Each wall is flat, endless, passes through zero and stands at right angles to its row. A trip goes straight from one point to another. Which walls does it cross, in order?
(in the rows, 128 means zero)

Walls:
(1): [147 108]
(2): [ 97 146]
(3): [143  87]
(4): [92 71]
Trips:
[118  73] to [179  83] -> none
[ 66 151] to [74 96] -> 3

Walls:
(1): [107 125  75 185  58 101 188 180 154 188  86 106]
(2): [145 132 178 102 157 121 139 160 131 108 130  78]
Trips:
[ 78 182   8 167 130 171 113  95  89 138 183 167] to [ 44 194 146 160 107 159 109 163  56 123 128  73] -> 2
[196 172 117 125  99 146 102  94 142 139 194 216] to [144  84 148 158 110 150   7 138  75 182  67 128] -> none
[156  91 107 227 143 136 157  51 157 176 115  77] to [163 101 156  72 108 126  98 120  28  96 108 134] -> 1, 2
[128 135 157 142 163 148 113 166 122 184 170 130] to [ 87  62  85 132 123 221 132 154 103 142 131 111] -> 1, 2
[125 108 147 134 100 132 149 140 105  63 216 156] to [104 193  83 149 165 143  97 119 192 100 198 133] -> 2
[127  98 131 140  96 149 106 106  27 110 163 165] to [131  95 124  80 127 147 103 102 142 198 120 142] -> none
[137 177 119 101 153 202 134 198 151 133 164  99] to [ 75 146 117 131 117 130 149 145  48 153 125 148] -> 1, 2
[154 133  93 137  53 120  75  75  75  89  61 124] to [125 183  97 143 148 139 137 165 130 119 152 158] -> none
[ 90 103 188 114 205 125 149  85 136  95 125 151] to [ 64 128 149 172 163  95 137 123 145 166 159  86] -> 1
[147 173  92 122 143  94 170 156 134 124  62  81] to [136 112 153 128  84  86 141 127  66 134 125 166] -> 2

Walls:
(1): [115 145 145 148 124 187 152 118 118 158 161 130  96  80 121 152 129 147
  76  85 134 124 147  92 174 106 132 104 177 130 126 106 159 145 124 131
 166 167  90 187  96 164 189  98 184  65 114 181]
(2): [ 77 151 165 132 146 151 146 125 117 139 107 149 150 179  63 126 105  76
  95 140 157 141  91 102  83 175 115  81 130 138 127 162 126 124 131 123
 147 138 160 107 127 117  95 125 141 157 171 170]
(3): [ 91 103 105  87 142 135 106 130 123 139 101  92 157 129 123 110 138 144
 168 152  90 114 105 139 120 127 171  88 118  75 112 167 116 115 137 155
 162 122 143  98 158  92 144 115 170 128 143 141]
(4): [ 86 134 177 141 134 150 163 115 112 137 128 120 111 141 177 146 206 145
 138 173 111 102 145 109 144 123 112 111 134 147 101  77 104  79 136  96
 159 169 191 155 184 126 138 128 121  97 120  72]
(5): [117 124 149 121 180  80 131 143 104 148 129 154 167 100 148  86 148 139
 118  78  58 123 126 136 164  93 113 149 111 158 162 134 133 150 134 146
 122 100 126 155 159 136 120 125  98 145 110 131]
Trips:
[ 52 109 125 122 111 169 131  75 128  96 178 144  85 119 168 117 158 129
 156  95 155 123 128 107  75 130 109  94 145 120 147 173 139 125 152 127
 145 124 127 155 177 123 108 113  96 141  74 105] to [104 134 127 125 109 129 173  88 106 139 179 114  88 142  97 157  89 102
 109 166  81 150  79 107  98 147 172 104 153  90 136 123 134 123 104 106
 111 163 142 125  92 139 147 103 119 115 137 114] -> none
[ 99 132 130 121 138 146 162 100 131 106 110  88 138 100 104 118 137 121
 130  87 172 103 119 143 195 165 123 150 167 170 149 178 102 153 120 139
  91 145 126 145  84 131 129 101 139 128 141 105] to [120 135  53 154 105 141 138 137 157 107 153 134 111  68 145 140 139 148
  89 118  89 192 164 139 140 158 113 109 149 166  88  84 111 165 130 115
 133 167 112  95 118 147  93  89 182 147 136 118] -> 5, 2
[140 116 149 114 117 120 170 105 148 139 101 148 106 163 116 122 125 154
 158 153 152  96 155 104 155 142 162 141 127 104 145  82 132 180 173 130
 116 105 138 152 107 140 118 129 119 116 110 138] to [176 152  90 121 169 107 142  80 118 126 131 155 147 123 128  98 145 144
  77 142 152 100 111 142 117  84 135 169 137 123 119 100  66 138 199  95
 136 129 138 136 145  97 140  85 116 131 130  61] -> 1, 5
[164  95 109 145 151 126 117 177 119 147 135 127 119 120 168 130 128 138
 143 115 123 145 134 111 163  95  99  78 126  71  87 177 139 133 184 115
 105  76 130 104 172 102 134 102 147 138 129 111] to [159 169 117 104 135 137  86 136 125 129 171 109 144 140 121 104 109 142
 152 106 114 122 155 119 162 111 135 129 158 140 141 105 133 122 120 152
 137 106 125  98 138 150 130 135 150  77 103 127] -> 1
[118 132 149 167 127 169 154 174  95 108 168 125  75 140 155 104 140 151
 132 146 142 165 107 143 139 174  98 177 122 143 110 113 104 106  95  84
 153 167  95 167  49 184  83  92 135 120 112  91] to [103 108 151  87 165 146 163 119 122 141 143 104  83 146 185 178 105 119
 132 135 108 178  84 110  87 134 107 137 108 127 123 130  77 112 158 156
 165  92 146 154 111 154 131 172 144 126 125  61] -> 1, 2, 3
[ 97  96  90 101 142 123 105 122 168  94 104 142 105 152 149 152 111 120
  74 135 205 140 139 137 154 108 167 129 132 103 131 104  82 132 128 155
 151 106  93 116 144 157 100 117 151 123 112  88] to [ 98 170 141 122 101 102 113 129  95 179  98 138 145 110 149 135 125 142
 153 110 100 124 105 121 157 138 183 116 114 115 134 119 106 140 148 114
 120 139 125 149 137  97 110 129 119 143 132 113] -> 4, 5
[136 150  99 126 131 128 108 147 134  57  75 148 131 100 165 128 150 143
 129 184 108  92 200 122  91 100 157 124 139 103 154 132 130 148 101 146
 138 174 109 116 105 162 106  89  99 111 115 121] to [133 114 119 132 130  89 117 164 145 180 117 118 142  98 161  88 130 147
 182  80 129 149 166 116 103 132  88 120 158 155 173  77 109 164 110 135
 157 128 138 114 165 143 103 120 136 120 142  78] -> 5, 3
[ 95  86  93 123 168 189 156 104 173 136  94 114 111 113 121  89  98 149
 163 132  97 147  85 106 151 142 140 189 192  61 107 145 162 122 108 187
 141 121 178 124 109 170 154 174 127 104 154 114] to [155 137 144 124 130  66 146 150 179 101  93 155 149 138 151 140 112 186
 124 115 173 130 137  88 129  94 115 129 128 168  83  99  98 145 132 175
 152 154 113 146 125  94  62 138 106 135  64 174] -> 5, 3, 1
[ 91  98 160 113 145 116 149 114 100 102 120 115 159 127 129 130 145 176
  97 108 149 156  90 160 156 104 152 145 175 123 150  62 130 134 103 168
 160 136 164 184 195 122 115 161  98 147 128  62] to [101 170 113 161 149 174 170 169 158 101 149  86 172 143 171 131 131 107
 143 120 133 114 149 138  95 158 136 166 152 130 114 131 134 125 116 178
 192 176  85  62 204 157 149 115 153 140  97 130] -> 3, 1, 5, 2

Walls:
(1): [ 71 151 125 124 122 133 101 128 140 191 129  93  71 168 167 142  74 119
 161 111  41 183  69  65  76 114  84  73  99 141 115 109  88 152 167 133
  86 135  75  88  67 166  96 110 145  79 178 118]
(2): [145 205 118 151 105 138 140 140 201  65 189  72 173 143 124 199 180 183
 158  73 179  90 123 166 122 117 147 177 138 160 142  98  70 154 171  80
 156 114 103  77 100 155 100 202 114  73  89 223]
(3): [200 116 217 137 122 154 138 183  60 135 147  90 102 152 134 121 173  96
 137 159 137 125 137 101 127 120 145 135  43 123 137 178 121 123 171 144
 150 153  59 111  51 167 122  87 174  85  78 103]
(4): [160 115 109 102  92 157 115 148 103 171 125 131 200 108 133 157 102  73
 177 175 183  95  56 175 106  97 124  97 147  92 150 203 142  87  99 116
 138 155 171  81  94 135 206 165 158  76 135 161]
Trips:
[191 115  69 119 168 109 169  80 150  88 101 109  97 187  95 152 173  34
 113  97 155 171  72 171 131 137  81 150 112 161 152  64  85 151 128 142
 117 147 180 106 130  38 159 148 110 114 132  69] to [175  84 132  75  89 117 145 120  58 112 100 114  90  59  78 116 164 144
 178 193 106 131  20 127 133  74 169 166 150  98  81 178  71  95 131 117
 169 116 147 173 158 176 135 128 112 154  78 109] -> 4, 2, 3
[136 154 119 209  90 205 149 136 115  79 207 129  50 113 167  83 112 131
 101 113 142 171 164 126  97 142 104 137 130 108 126  71 125 165 151  63
 142 138 130 175 173  88 136  81  55 204 166 135] to [172  78  96 114 113 131 104 144 145 136 175 197  69  91 140 107 147  48
  99 156  96 106 163 102  65 146 108 118  73 154  49 139 161 132 177 101
 117 131 118  91 117 146 107 135  90 117 126  95] -> 1, 3
[151 153 153  66  93 109 175  87 122  87 157 111 135 125 140  73 135 167
  94 155 103 165 160 121 180 132 118 139 127 109 177 108 148  81 139 121
 132 103 113 141 146 106 179 122 110 155 139 120] to [119 138  97 124 178 120 150 107  83 163 139 164  51 104  96 139 118 140
 169 130 101 175 166 115 120 159 143 142 112  88 150 118  35 159 130  88
  60 141 151 104  47 114 133 130  76  62 163 124] -> 1, 3
[113  25 160 161 113 155  95 150 126 110 132  95 104 142 130  84 131  94
 193 205 131 154 179 173 207 169 113 113 129 107 155 104 106 219 150 141
 190 202 125 119  77 155 142 132 149 121 170 133] to [ 74  97 113 137 149 123 111 158 107  96 119 125 209 141 152 195  56 216
 182 145 128 165 156 113 111  79 155  94 194 150 202 159  72  68 132 167
 202 103 144  82 155  69 125 183 102  69 127 162] -> 2, 3, 1
[178  79 178 148  81 209 136 137 121 113 163 103 139 186 147 133 125 160
 206 111 136 167 133 120 141  95 109 173  96 150 128 115  96 163 128 141
  83 128 149 187  89 132 157 146 113 107  88 111] to [127 179 150 117 162 126 152 160 169 137 160 132  80 134 168 205 190 148
 117 118  66 147  89  92 180 127 116  93 117 125 175 147 132 150 157 123
 146 111 131 120  68 141 136 249 129 150 138 184] -> 4

Walls:
(1): [140  97 144 161 143 170 109 130  94 169 112 141 161 130 134 139 106  84
 110  95  92 121 128 171 112  79 213 136 140 100 137 133 154 138 101 119
 138 173 131 159 103 115 150 158 100 111  98 138]
(2): [ 83 135 154  77 124 152 117 156 147 149 165 146 153 148 110 131  90 159
  93 137  89 141 167 100 125  99 163 135 137 143 117 161 111 132 130 132
 188  95 125 101 160 133 126 125 146 130 183 137]
(3): [161 151 137 135 138 112 192 136 101 109 116 129 115 143 104 105  94 150
 149 102 109 119 175 143 115 101  91  95 127 151 132 149 121 109 156 113
  99 155 105 127  96 148 165 169 123  93 158 147]
(4): [123 119 125 141 144 141  88 125 130  53 201 176 141 102 109 127 149 131
 119 116 178 104 133 152 126 122  81  76 107 191 133 143 123 121 104  91
 130 133  84 144 116  96 106 128  90 146  70 155]
Trips:
[100  98 109 136 112 152 123 164 154 126 161 168  59 103  74 174 117 131
 135 133 152 129 198  91 130 154  80 158 159 130  91 121  98 102 163 158
 128 175  88 126  46 176 102 162 125 100 145 148] to [120 108 167  73 143 157 125 131 164 163 172 149 131 161 152 167 116 179
 125 134  75 175 147 134 116 168  94 150 150 131 136  89 120 137 143 116
 154 108 135  89  97 116  89 154 138 147 197 146] -> 4, 3
[113 168 155 171 167 208 120  56 156 125 120 109 106 122 120 176 147  92
 147 130 125  88  98 165 113 149 109 108 194 163 181 106 119 126 119 124
 142 167 174 187 149 155 143 141  54 125 106 114] to [143  99 129 176  99 150 140 151 111 129 103 130 116 129 167 177 123  98
 130 112  76 139 135  99 125 119 156 163 146 115 145 124 159 163 110 168
  86 103 160  86 152 145 128 117  97 110 155 177] -> 4, 2
[136 133 117 114 147 114 148  96 101  98 151 176 155 177 141 115 118  93
 168 152 159 106 163 130 168 112 109  99 119 140 166 114 139  99 163 130
 145 133 150  92 129 169 115 132 145 104 183 159] to [132  70  61 154 138  99 131 129 107  99 147 102 140 179 144 127 126 154
 137 156 102 137 147 129 138 166 140 136 139 126 177  94 113 141 146 106
 138  90 144  99 142 129 102 116 177  85 140  86] -> 4, 3
[152 139 133 147  92  86 142 119 106 138 158  88 129 135 190 109 173 122
 123  90 171 144 152 103  83 151 107  91 151 133 144 171 112 104 112 156
 157 132 169 129 110  90  90 122  94 150 110 140] to [160 143 135 110 211 115  71 120 151 107 112 159 140 134  81 112 178 133
 113 194 100 152 143 128 157  77  91 142 129 134 154 135 109  89 195 112
  82 206 140  69  97 163 100  97 159 121 113 143] -> 3
[ 74  83 110 140 154  84 109 129 134 156 106 119 132 119 142  97 103 112
 183 136 173  98 112 159 106 138 151 120 121 118 132 104 188 106 171 115
  96 104 108 110 142 143  69 112 137  83 141 124] to [166 126 152 123 111  79 124  94 145  81 159 131 121 142 151  91 163 154
 125 116  97 159 165 115  68 142  69 112 111 105 113  88 102 110 121 129
 118 104 111 142  78 141 141 110  67 116 141 161] -> 3, 4
[161 101 102 142 170 116 157 131 105 100 180 249 110  84 137 123 135 175
 113 146 136 108 109  90  86 168 119 114 153 146 132 149 126 114 163 138
  92 140 127 109  89 152 176 136 164 158 160  87] to [120 109 158 113 119 120  70 174 142 188 141 171 119 176  84 230 191 128
 117 125 124  53 131 126 120 136 122 136 124 118  89 161 163  72  90 128
 107 131 137 124  98 107 182  93  81 135 149 147] -> 2, 1, 3
[117 139 164  96 123 111 103 104  92 134 167 102 111 103 106 108 127  92
 131  90 161 145 160 165 175  63 121 115 149 109 169 115  69 148 154  85
 115 100 186 120 108 119 172 146 111 128 123  81] to [ 80  43 114  62 118 123 125 160 128 164  95 122 120 153 128 170 110 104
 133 128 116 183  98 113 125 137 123 141 116 141  91 182  86 120 173 180
 103 129 135 105  91 119 112 161 121 139 171 125] -> 2, 4, 1, 3
[117 109 113 135 163 130 203 138 110 116  78 150 142  85 185 122 120 128
 129 115 128 123  63 125 108 102 141 147 174 199 125 140  77 127 137 126
 146 121 134 108 121 134 197 150 133 151 105 180] to [150 126 142 120 102 136 210  93  95 126 112 113 143  79 123 135 123 128
 103  44 146 139 116 172 124 120 169 105 151 173 110 159 189  94 169 125
  85 121 135 153 103 149 135 125  99  92  89 125] -> 4

Walls:
(1): [150 167 100 130 155 142  89 118 115 132 145 129 157 127 169 124  38 105
 189 119 195  24  39 166  89 162 105 103 124  66  91 122  56 112 132 126
 114 144 144 116 154 159 128 110 163 123 147 196]
(2): [106 150 103 133 189 190 178 106 122  35  92 102  98 119 139 207 114 146
 172 177  92 121  90 123 109 153 202 154 145 127 134 146  82 176 133 129
  99 114 128 133 173 165  96  81 139 116 159 107]
(3): [ 67 176 100 128 135 129 135 162 106 127  91 113 138 114 111  72 152 112
 182 175 165 197  97  89 121  90 105  73 135 166 131  84  78  96 132  78
  85 165 124 100 189 150 166  70 121 133 143 126]
(4): [ 57 130 146 123 153  41 134 135 131 143 124 106 220 150 118 138 105 117
 135  95 163 101 185  78 147 164  72  89 128 121 157 114 189 108 127 194
 162  77 100 149 101 228 131  86  97 132 174  79]
(5): [147 129 176  95 166 121 112 141 107 180 249 101 112  73 168 126  70 160
 211  92  89 182  89 176 146  87 158 155 125 148 133 157 174 157  98 132
 122 181 160 108 144 128 143  95 149 139  80  94]
Trips:
[170 120 112 135 182 131 130 124  97  84 137 164 116  59 107 149 105 114
  92 185 137 127 135 134 230  91 132  88 113  18 118 197 173 128 152 178
 160 117 129 101 153 115  90 162 139 119  90  88] to [117 161 120 129  92 112 147 127 154 149 135 126 153 109 146 148 104 132
  83 113  89 156 100  95 107 109  98  86 129 162 121 142  80 123 130 135
 186 143 116 144 198 110 126 116  97 123 108 144] -> 2, 3, 5
[ 90 100  91 137  97 147 134 168 108  81 188 101 119 121 133 106  87 105
  75 155  89 182 188 137 143 120 176  94 115  89 132  80 113  94  99 168
 166 191 167  87 107 138 102 144 191 134 141 119] to [140  78 225  69 118 134 139 163 131 141 179 182 120 116 130  94 166 101
 148  70 119 134 127 179 148 111 155 167 111 167 149 128 117  58  86 115
 124  90 141  67 164 132 109  98 119 135 101 186] -> 3
[120 126 115 124 153 103 163  72 109 123 179 145 136 121 127 125 205 153
 126  98 124 127  68 175 162 133  87 136 154 137 140  92 159 121 148 171
 125  21 127  97 182 124 162  84 143 119 156 170] to [106 118  73  93 145  96  88 173 107 113 128 122 100  86 174  91 114 132
 151 160  65 152 168  88  90 142 142 104 109 108 118 129 143 132  99 132
 102 131  96 157 151 158  94 110 137 115 167  58] -> 1
[174  92  80 146 151  81  56 128 151 131  81  64 110  88 142 151  83 174
 131  93 166 130  84 163 155 187 119 115 125 100 104 131 190  76 134 100
 137  41  97 113  76  96 125  62 139 153  90 185] to [166  86 120 100 127 206  62 139 133 184  85  88 165 169 106 117 133  56
 115 163 120 164 109 128 166 158 146 145  87 105  93 122 128 128  70  89
 167 155  90  73 123 110 111 185 110  86 147  87] -> 5, 4, 1
[144 141 132 106 160 161 122 101 116 149 131 129  83 101 119  97 135 145
 132 116 127 112 152 183  95 214 109 127 100 136  66 146 132 113 135 160
 158 121 192 169 117 143 111 140 110  48  23 121] to [ 90 152 123 174 126 107 186 210 123 151 113 144 106 147 152 108 117 115
 118 131 122 102 124 147 138  78 145 104 189 132 141 170 169 169 195 133
 200 137 173 127 129 131 170 173 193 151 172  74] -> 1, 4
[147 148 143 113 137 205 127 123 116 125  61 127 105 149 143 119  99 105
  74 191 121 188 146  91 162 185 108 140 125 198 143 160 123  99  92 229
  90  61 176 151  95  97 131 183 107 139  85 168] to [ 86 191 136 112 158 106 118 171 174  98 137 222  45 145 103 125 118  89
 108 133  63 125  92 177 152 106 114 149 113 100 140 179 191 183 158 151
 159 154 124  97 146 181 133 132 114 103 231 123] -> 4, 5
[138 105 106 168  98 131 118 150  83 152 110 128  83 164 126 157  99 103
 194 207 124 154 178 180  74 147 122 188  87 127 152 111  93  84 134  82
 139 109 150 152  93 144 140  92  78  75 177 156] to [167 139 100 137 156 140  98 163 195 151 177 152  98 135 154 199  82 102
 158 162 109 125  96 154 109 180 185 102 100 162 172 154 117 142 113 102
 140 142  69 101 162 114 177 152 146 184  67  94] -> 5, 3
[ 63 115 149 212 112 145 150  91 102 109 123  79 117  72  93 122  95 141
  81 175 130 131 133 164 107 107 162 191 163 115  91  93 183  50 167  91
 159 137 172  75 130 123 100  69 168 204  83  97] to [130 149  82 215 143 143 124  90 114  80 131 150 105  80  75 106 108  75
 157 160 111 117  96  76 173 178 188 127  99 145  99 155  64 224 118 173
 111 165 139  58  91 118 111 165 131 150 132 175] -> 1, 5

Walls:
(1): [ 93 210 151 161 207 145 140 160 167 139 134  84 117 171  48 173  90 116
  97 146  72 149 102 143 138 188  83 142 115  78 159 128 120 111 173 177
 121  71 138 148 141 169  97 161 120 162 147 191]
(2): [201 177 125 173 101 111 142 141  87  96  58 141 116 108  92 168 122 157
 103 114 152  75 176 185 163 180 122 114 227 134 127 102 161 174 140 116
 187 154 146  68 118 112 193 183  87 103 183  75]
(3): [100  87  90 117 161 153  99 147  84 124 153 131  66 123 203 106  77 110
 134 120 112 114 116 140 147 183  99 113  99 136 122 203 150 164 199 163
  70 121 147 173 161 137 146 194 148 212 168 107]
(4): [ 95 143 115 195 144 137 180 117 155 135  67 132  71  83 147  48 123 161
 171  86 134  50 135 132 189 173  97 220 139 129 130 175 178 105 130 108
 162 135 200 104  74 114 121  95 122 179  90 141]
(5): [201 173 192 105 152  97 136 155 113 172  27  71 103 119 135 155 154 160
 151  79  57 177 158 116  68 126 109 149 195  74 150 234 160 149  93  98
 145 128  92 189 135 128  22  98  70 124  84 139]
(6): [ 72 136  96 134  93 135 177  86 172  86 127 113 164  67  99  99 184 122
 185  88 118 143  99 128 175 107 133 119 129  98 164  91 147 110 186 158
 131  83 110  82 105  61 118 103 132 116 138  92]
(7): [138  52 132 119  90  41  97 150 139 126 121 183  94 153  55 119  82 123
 110  81 112 115 117  82 178  81  97 230 153  50 119 138 120 163 117 139
  62  59  79  94  96 114  91 138  95  70 108 148]
(8): [178 149  69 158 123 129 204 146  92 130 130 203 147  77 170 107 104  70
 150 137  85  90 133 192 147 177 182 179 152  80 117 153 125 132  98 138
  51 106  97  49 189  89  85 163 151  85 113 102]
(9): [155 186 169  64 108  93 111  84  94  69 142 136  63 179 169 153 123  87
 153 147 191 113 165 138 147 115 111 151 169 125 131 100 106 127 117 155
 138 153 125  61 113 108 160 115 162 106 163 135]
(10): [116 161 146  83 136 146 203 153  86 123 111  87 163  83  67 180 122 114
 119 141 113  96 134 125 172 124 126 156 183 104 126  21 169 183 146  78
  81 117 217 131 159 150 115 111 101 112 129 143]
Trips:
[ 98  88 130 112 130 123  76 136  91 109 116 131  96 161 140  96 178 123
 115 110 121 138 179 159 151 167 133 111  80  79  93  69 217 166  63 141
 113 126 106 153 219 142  69 129 177 130 120 150] to [115 102 123 211  76 137 139 170  88 105 104 124 180  62 144 105 201  80
 156 108 144  68 170 130 137 105 156  92 155  95 155 148 191 115 111 160
  99 113 144  69 158 168 108  93  63 127 120 133] -> 6, 4, 2, 3
[156 187  73 207 141 125 161 110 144 147 155 148 121  77 186  96 221 147
  79  78 124 141 124 152  87 188 202 139 169 138  92 157 141  66  59 249
  97 195 149 118 108  94  90  74 132 128  58 124] to [ 97  61 163  78 157 163 102 157  55 175 177  88  15 149 141 195 107 161
 114 116 128  99  93 140 221 154 115 137 162 145 190  85 138 182  80  64
 210 134  73 146 135 193 105  53 159 140  63 129] -> 6, 9, 8, 10, 3, 7
[ 94 147 180 139  87 138 158 138 116 196 209 105 122 201 138 130 200 118
 204 126  71  50 193 108 107 178 144 148 217 150 176 151 175 132 122 159
 133 103 177 157 161 125 149 174 153 119 130 167] to [104 157 167 153  45 118 117 120 120 171  98  83  80  83  84 131  95  54
 193 147  89  89 129 151  76  62 144 152 159 123 124 128 140 100 233 126
 113 159 164  71 199  63 115 163 116  93  80 184] -> 6, 3, 7
